Every row gives one point. Each copy is the shape, with its points in the same order, turned, moved and blurred by noise. Some copies are also mirrored. Which?

Shape:
[[-11   5  -2]
 [ 42 -75 -10]
 [ 10  30   1]
 [-29  -9 -21]
 [-50 -54   4]
 [-23 -19   6]]
Copy 1 (6 x 3):
[[ -2  18  -1]
 [ 85 -26  -9]
 [-17   4 -17]
 [ 18  44  -3]
 [ 48  48  39]
 [ 24  24  20]]
Copy 1 is: mirrored
Copy 2, 6 rows:
[[-17 -10   6]
 [-22  19 -95]
 [  5  13  20]
 [-44 -18   6]
 [-38 -60 -33]
 [-14 -31 -11]]
Copy 2 is: only turned
Copy 3 (6 x 3):
[[ -8   7  -5]
 [ 80  28  37]
 [ -2 -13 -29]
 [-17   7  23]
 [-11  59  43]
 [ -4  32  11]]
Copy 3 is: only turned

Shape, 10 rows:
[[ 61 -42   0 -18]
 [  1  36 -10  -6]
 [ 52  24  32 -54]
 [-19 -62 -36  34]
 [-35  48  66 -62]
 [ -7  16  -1  17]
 [-49 -60  53  21]
 [ 41 -12  59  17]
 [ 29 -26 -39 -77]
 [ 18  24  17  12]]
Copy 1, 10 rows:
[[ 24 -37 -70  24]
 [ -1  20  -8 -29]
 [ 53  35 -64 -16]
 [-21 -58  11  47]
 [ 76  86   9 -13]
 [  5  -2  11 -16]
 [ 63 -41  51  52]
 [ 70 -35 -22 -21]
 [-10  34 -78  51]
 [ 25  -7  -9 -35]]
Copy 1 is: mirrored
Copy 2:
[[ 17 -22  46 -50]
 [  8  11   8  33]
 [  5  29  81   2]
 [-11 -46 -54 -43]
 [-61  81  39  35]
 [ 10  21 -17  10]
 [-53  38 -44 -66]
 [ 25  51  20 -52]
 [-36 -55  62  -2]
 [ 22  34   1   3]]
Copy 2 is: mirrored
Copy 3, 10 rows:
[[ 64 -36 -49   5]
 [-13 -10   9  40]
 [ 53 -52  41  30]
 [-27  -9 -89 -24]
 [-29 -74  77   5]
 [-22   6 -15  15]
 [-44 -33 -17 -71]
 [ 33   0   8 -39]
 [ 29 -87 -43  49]
 [  3   1   9  11]]
Copy 3 is: mirrored
Copy 4:
[[ 26 -31  52 -12]
 [-37 -17 -21   8]
 [-16 -78   9 -40]
 [ 26  62  16  18]
 [-47 -37 -63 -83]
 [-38  10  -6   3]
 [ -2  71   8 -70]
 [-38 -10  53 -49]
 [ 60 -51 -13   0]
 [-48 -14  10 -13]]
Copy 4 is: mirrored

Shape (9 x 6):
[[-16 -37 -27 -15 -59  46]
 [-27 -63 -45 -71   7   1]
 [ 50 -28 -29 -33  16  14]
 [ 19 -23  36  20 -12  -5]
 [-67   1 -20  10  35  75]
 [ 45 -13  23 -79  74 -62]
 [ 15 -38 -15  65  11 -47]
 [-36  51 -28  29 -10  28]
 [-31  34 -35 -74  -1 -19]]
Copy 1 (9 x 6):
[[-68  26   1 -64  13 -61]
 [-21 -50  37 -67   6 -39]
 [ 11  10  22 -22  36 -26]
 [-16  29 -27  26   0 -38]
 [-25  27 -41 -94 -42  24]
 [ 55 -61  30  44  35  30]
 [  0  55  32  29 -65 -31]
 [-69  59  -4 -48 -20  42]
 [-66 -35  35 -24  19  51]]
Copy 1 is: mirrored
Copy 2 (9 x 6):
[[ 41  -2 -17 -72  30  39]
 [ 19 -79  30 -16  38  32]
 [-22 -30 -31  -5   6  60]
 [-11  13 -22 -23 -16 -10]
 [-47  21  62 -57  66  33]
 [-43 -68   9  82 -49  31]
 [-47 -12 -66   2  26 -56]
 [ -1  69  12  -6  66  15]
 [ 37 -11  44  44  41  41]]
Copy 2 is: only turned
Copy 3 (9 x 6):
[[  9  15 -40  48 -47  44]
 [ 28   3 -47  57 -14 -47]
 [ 36   9 -13 -31 -25 -27]
 [ 39  40  39  -8  12  32]
 [  1 -76  12  43   7  48]
 [ 57  19   1 -44  66 -84]
 [  1  42  76  -5  -7  -1]
 [-51 -35   9   7  17  56]
 [-34  -3 -63   8  49 -26]]
Copy 3 is: mirrored
Copy 4 (9 x 6):
[[ 70   2   7 -14 -39  -1]
 [ 57 -31 -52  40   1  41]
 [ 10 -30 -10 -24 -17  61]
 [-20 -39  32 -14 -18 -26]
 [ 91  30  -7 -27  73 -15]
 [-50 -76 -11  44  58  89]
 [-33 -22 -44 -31  -6 -40]
 [ 15  70  15 -25  29 -21]
 [ 10  48 -17  57  22  48]]
Copy 4 is: only turned

Shape:
[[-16 -40 -48  -8 -49 -38 -18 -21]
 [ 58   5  13  48  14 -23  60   9]
 [ 59  39   3  38   2   3 -21 -30]
 [ 45   4  -3 -39 -73  36  16   7]
 [-28   7 -31 -27 -12 -37  42 -12]
 [ 58  44 -55  22  17 -20  34 -30]
 [ -7  -2 -32  -7 -35  -9  59  64]
 [ 70 -29  20 -22  25  37 -13 -20]
 [ -5  -6 -20   8  26  45  -3  42]
 [  5 -31  16 -41  21  35 -24  52]
 [ 38  21 -23  51  14 -62  23  57]]
Copy 1, 11 rows:
[[  3 -15  67  23   6  24  38   0]
 [  6  79 -24 -27  -6 -53  25 -13]
 [  3  30   9   0 -35 -32  -9 -88]
 [-94  23 -10  16  -3   1  54 -41]
 [  4   7 -11  45 -12   3  19  42]
 [ 31  58 -12  55  -4 -39   7 -49]
 [-21  45 -47   7  16  31  50  22]
 [-37 -21  -6 -33  24 -68  31 -72]
 [ -7  -8 -47 -31  43  16  12 -34]
 [-35 -49 -43 -49  26  -1  33 -27]
 [ 56  67 -31 -25 -34  11  39 -22]]
Copy 1 is: only turned
Copy 2 (11 x 8):
[[-14 -16  77  29  41  -5 -21  36]
 [  7  -2 -24 -14  19 -20  81  40]
 [-20  51   7   9 -31   3  42  14]
 [ -5 -60  24  61 -31  42  45   6]
 [-28 -38   5  45  69 -16  -2   3]
 [-48  24   8 -13  16  -9  62 -28]
 [-27 -95  -5  12  26 -16  24  20]
 [ 66   9  11  28 -41   6  17 -19]
 [  1 -40 -11 -23 -20  -3 -35 -13]
 [ 38 -53  -3  27 -41 -33 -35 -12]
 [-34 -15  -8 -21   4 -73  51  53]]
Copy 2 is: mirrored
Copy 3, 11 rows:
[[ 55 -29 -40  -3  26   0  57  12]
 [-44 -10  22  17 -29  74   4  12]
 [ 10  24  42  32 -26  10 -17  -6]
 [ -2 -71   1 -18   3 -32 -30   8]
 [-32 -19 -27   8  42   0  61  17]
 [-32  -3   5  84 -20  17  14  16]
 [-49 -71 -26 -23 -15  12  54 -14]
 [  1  23 -24 -18 -28   2 -62  27]
 [-30  12 -39 -24 -32  -6   5 -47]
 [-19  13 -46 -76 -34 -25  -6  -7]
 [-30  -9  21  14 -67  50  75  -1]]
Copy 3 is: mirrored

Shape (14 x 8):
[[-14  27 -27 -16  12   1 -31   1]
 [ 32  18 -34 -25  21 -21  -7  22]
 [-16  10  26  -5  17 -13 -27   1]
 [ 20 -81 -35   8   2 -19 -32 -16]
 [ 21  26  -1 -19  17 -10   2  43]
 [-25 -18   7 -20   8  -5 -31   2]
 [  4  20  28 -30   1  24  -8 -12]
 [ 31  16   8   4  -7  30 -13  14]
 [ 32  11  -3 -31 -47  29   2 -17]
 [ -8 -55 -10 -15  10  22  50 -15]
 [ 31  19  14  17 -14  24  23 -17]
 [ 20 -54 -20  34 -88  14  53 -12]
 [ 31 -19  28   5  14 -25  -1  -6]
 [ 16  26   1 -13  11  28  40  58]]
Copy 1 (14 x 8):
[[ -3 -10   9  -1  10  32 -33   3]
 [  1   5  -3 -24 -11  11 -46  47]
 [ 15 -41   4  12  10  -3 -14   5]
 [  9  11 -72  49   2  14  10  51]
 [  4  -4  11 -35   2 -17 -34  30]
 [ 32 -14 -10  19  15   5  -5   0]
 [ 21 -33  13 -31  -1  12  18   4]
 [-19 -20   0 -34  21  -1  15  29]
 [  0  -2  22 -28  -7  30  48  41]
 [ 12  30 -41  -1 -45 -18  35  -5]
 [-36 -28   6 -26 -22  -9  34  22]
 [-42  48  -1  34 -24 -25  92  51]
 [ 12 -38 -24   5 -14 -27   3  44]
 [-14  19  13 -62   3 -41 -11   9]]
Copy 1 is: mirrored
Copy 2 (14 x 8):
[[ 39  22  16  -4  -4 -21  22  16]
 [  5  42  -1  32 -15  -9  32  -5]
 [  5  11  19 -18  28 -20  -7   7]
 [-11  -5 -55  17   3  22   6  74]
 [  0  26  23  30  -7 -13  10 -26]
 [ 10  -8   0  -5  17 -31  -3  28]
 [ 31  10  -5 -13   1 -26 -27 -26]
 [ 31  15   9  15  -9  16 -29 -16]
 [ 33  20 -23   0 -52 -11 -44  -9]
 [-11 -52 -52  -7 -24   4  12  -9]
 [ 14  14  -5 -21 -27  29 -27 -31]
 [-30 -35 -27 -10 -95  43 -51  27]
 [-27  21 -18  -4  21  10 -17  -3]
 [  8 -10  27  37 -30   0   6 -56]]
Copy 2 is: only turned

Shape:
[[-19  11  29 -12  -2   6 -39   8  13]
 [ 13 -20  30 -17  21   1  15  -7  15]
 [ 15  15  16 -39  12 -31  18 -31 -23]
 [ 15  16  18   1  28  -7   0 -19  58]
 [-17  29   3  24  22  -4  19  29   9]
 [ 12   9 -44  -4  -6  -8  25  29   9]
 [ 32   7  19  11  21 -18  25 -12  14]
 [ 27  29   5  -5   1  16  22 -13 -12]
 [ 28  15  19   8  30 -12 -88   5  -7]
 [-53  -3  29 -11   4  21  18 -27  -1]
 [  1   0   8  25 -43 -15 -17 -24 -12]
 [-17   6 -12  18 -20   4 -18  11  58]
 [-56 -38 -90 -35  25  17  11  -8 -14]]
Copy 1:
[[-12 -25  10  33  24   7  19 -12   4]
 [-17  37  17  22 -11  17 -10 -21  16]
 [ -6  15  49  18   1  16 -56 -35  -4]
 [ -1  40  37  17  12 -26  15 -16  41]
 [-27  10   6 -19  -1 -45   8 -30  -6]
 [-10  37  -4 -24  27 -24 -26   9 -34]
 [-22  34  20  -4  -9  -4 -29 -24  33]
 [-29  19  40 -25   9  12 -24 -19   0]
 [ 20 -38  -7 -12  47  24   7 -33  56]
 [-20 -10  47  27 -36   2  17 -10 -27]
 [-19 -27  26   1  -1   2 -29  33  12]
 [-11  11   8  13  22 -36  30  29   5]
 [ 64  26  14 -17 -23   4  19  17 -95]]
Copy 1 is: only turned
Copy 2:
[[-15 -14 -20 -10 -20 -23  19  36  -2]
 [ 24  19  -6 -30   4   9  -1  15  18]
 [ 23  36 -12  29   3  -7   1   7  48]
 [  1  -4 -12 -45  33 -38  -7  -2  23]
 [ 16   6  -7  -1   5 -43 -36  13 -29]
 [ 13  11  14   4 -29 -32 -37 -38  -4]
 [ 44  19 -16 -17  21 -19  -4 -12  10]
 [ 31  29  18   9   9 -37  19  -4   0]
 [ 28 -74 -28   4 -10 -33  33  27  20]
 [-26  30  11   3  19  10   0  44 -14]
 [ -7   4 -34  24   1  -1  32 -27 -20]
 [-33 -14 -15 -28  -4 -31  -8 -20 -24]
 [-35 -12  78  26 -24  35 -55 -15  10]]
Copy 2 is: mirrored
Copy 3:
[[ 34 -16  -7 -23  35 -20  29  15   9]
 [  2  -7 -41  -9  -1 -19   8 -23  15]
 [-14 -21 -58 -17  27  26 -14   0   1]
 [  7 -10 -23 -39   0 -23  -9  -3  63]
 [ 33 -18  -8 -27 -37  -1   2  26  10]
 [ 12 -22  19  19 -30  22 -15   4  18]
 [-15 -12 -30 -31 -25   7   4 -15  20]
 [ 16  -6 -15 -29  -8  34 -14 -27   3]
 [-10  18  11 -43  39   9  62  32  19]
 [ 42 -19 -36 -24  15 -35 -23   3 -31]
 [ -9 -51  17 -40  13   1  11  -5 -27]
 [ 29 -40  38 -22   0 -30  -2  11  34]
 [ 13  21  30  56   7 -18 -69  36 -25]]
Copy 3 is: mirrored
Copy 4:
[[ 44  11   7 -41  35 -23   1 -13   8]
 [ 32  -1  34   9  -7 -12   3 -34   6]
 [ 48   9  43  -2  -8 -14 -19 -20 -57]
 [ 13 -30  61 -32  -4 -27 -11 -17  21]
 [ 46 -11   7 -49 -32  13  -6   8  14]
 [  9  13  17 -14 -40  -1   3  43  -4]
 [ 19 -10  50 -14 -25   6 -27 -23   1]
 [ 32   3  11  -9 -28 -20 -44  -6 -12]
 [ 48   2  35 -26  80  13 -38  12  14]
 [ 44 -27 -21 -21  -9 -34  17 -43 -19]
 [-11  16 -10 -40  18   7 -26 -20 -27]
 [-12  -6  10 -56   7 -24  11  10  29]
 [ 20 -43 -28  28 -10 -21  62  64 -40]]
Copy 4 is: mirrored
